Each row of a before or after table is a point. The points were changed in one or more steps. Then noise was added and the rows were shuffled. The steps act on how far a point lies along the listed directions, d1 being the first. Write out the steps. A step turns or swaps two directions, mirrors them in a line or flattens them onto one, adds a multiple of one to another, or multiplies one. Angles are multiples of 10 degrees, from the lower direction toward the higher: turns from -170 to 170, lines from 10 to 170 but not 90. Use the fewest steps. Two steps may share a direction if one is a turn and the other turns, adds or multiplies; they go together, in the order done. Otherwise the lowest direction goes first.
In the rows, 128 means zero.

Directions:
(1): [ 75 115]
(2): [141  75]
Before, 14 rows:
[[210 121]
 [179 170]
 [163 106]
 [132  96]
 [134 135]
 [184 108]
 [ 95 168]
 [ 87 175]
 [195 126]
 [131 146]
 [183 185]
 [130 169]
 [164 191]
 [187 195]]
After, 14 rows:
[[149 105]
 [130 100]
 [164 167]
 [168 189]
 [ 94 174]
 [132 137]
 [167 106]
 [165 180]
 [124 168]
 [185 116]
 [178 120]
 [151 187]
 [129 146]
 [101 174]]
Steps: multiply d1 by 0.7

Directions:
(1): [173 191 169 110 156 139]
(2): [ 97 134 150  70 121  64]
Before (14 x 6):
[[107 142 146  86 107  72]
 [137 139 134 105 148  79]
 [108  96 115 127 125 111]
 [ 89 118 118 147 129 127]
 [125 133 122 120 119 130]
 [149 154 135 148 141 158]
 [126 131 114 159 138 149]
 [159 135 138 136 129 162]
 [140 150 145 131 129 143]
 [138 143 155 116 143 119]
 [146 164 134 136 124 150]
 [ 96   7  77 157  86 129]
 [139 130 130 127 122 106]
 [ 84 136 166  63 105  34]]
After (14 x 6):
[[155 150 147 110 130 145]
 [141 115 135 154 137 151]
 [107 102 128 114 125 101]
 [150 166 135 140 126 150]
 [121  88  89 170  96 147]
 [123 130 116 123 116 134]
 [139 100  95 167 137 131]
 [ 89 130 137 122 133 105]
 [142 144 141 136 129 148]
 [ 88  75 152  44 103  32]
 [136 123 118 144 123 123]
 [ 96  52  72 202  90 147]
 [123 156 150 117 142 109]
 [148 173 147 127 147 142]]
Steps: mirror d1 and d2 in the line at 150 degrees

Directions:
(1): [182 113 131 202 143 161 160 164 102  97  77]
(2): [137 193 213  79 141 164 140 138 115 127 102]
Before (14 x 11):
[[ 87  73  33 150 113  98 109 102 152 129 169]
 [ 61 158 137  59 108 100  80 111 132 166 161]
 [153  42  42 245 123 111 157 145 109 115 120]
 [ 64 136 121  56 120 101  97 107 153 156 172]
 [ 76 100  81  73 111  79 115  73 161 179 204]
 [ 69 175 142  22 120 110  93  89 141 166 178]
 [176 127 126 136 136 147 123 151 124  82 132]
 [121 151 139  91 128 114 116 135 123 150 123]
 [ 64 131  95  39  96  98  83  83 170 163 152]
 [ 62  61  26 104 119  42  88  79 187 180 220]
 [ 86 132 122  88 116 111 127 114 142 135 147]
 [108  89  83 148 110  94 109 118 142 149 142]
 [ 98 142 108 100 116 102 101 103 150 152 179]
 [120 110  87 158 119 124 123 113 135 139 165]]
After (14 x 11):
[[ 97 171 145  92 125 115  99 109 146 151 165]
 [133 156 148  90 127 121 130 140 112 144 119]
 [ 45 112  88  34 119  50  82  69 195 188 223]
 [ 93 148 138  87 122 121 130 117 142 133 139]
 [ 71 167 159  42 130 123 102 114 147 160 148]
 [ 98 105  97 119 103  94 108 107 149 159 153]
 [ 72 179 176  58 115 123  98 124 123 155 145]
 [170 123 115 142 134 144 111 151 127  78 143]
 [ 74 141 129  34 110  96 117  74 160 176 199]
 [ 93 195 188  21 130 134 109 107 117 156 147]
 [ 73 173 141  17 102 116  93  88 157 164 136]
 [ 71 100  61  99 105  99  97  87 162 141 183]
 [109  35  16 203 108  82 132 119 121 137 157]
 [109 116  95 139 119 120 111 110 144 142 180]]
Steps: turn d1 and d2 by -30 degrees
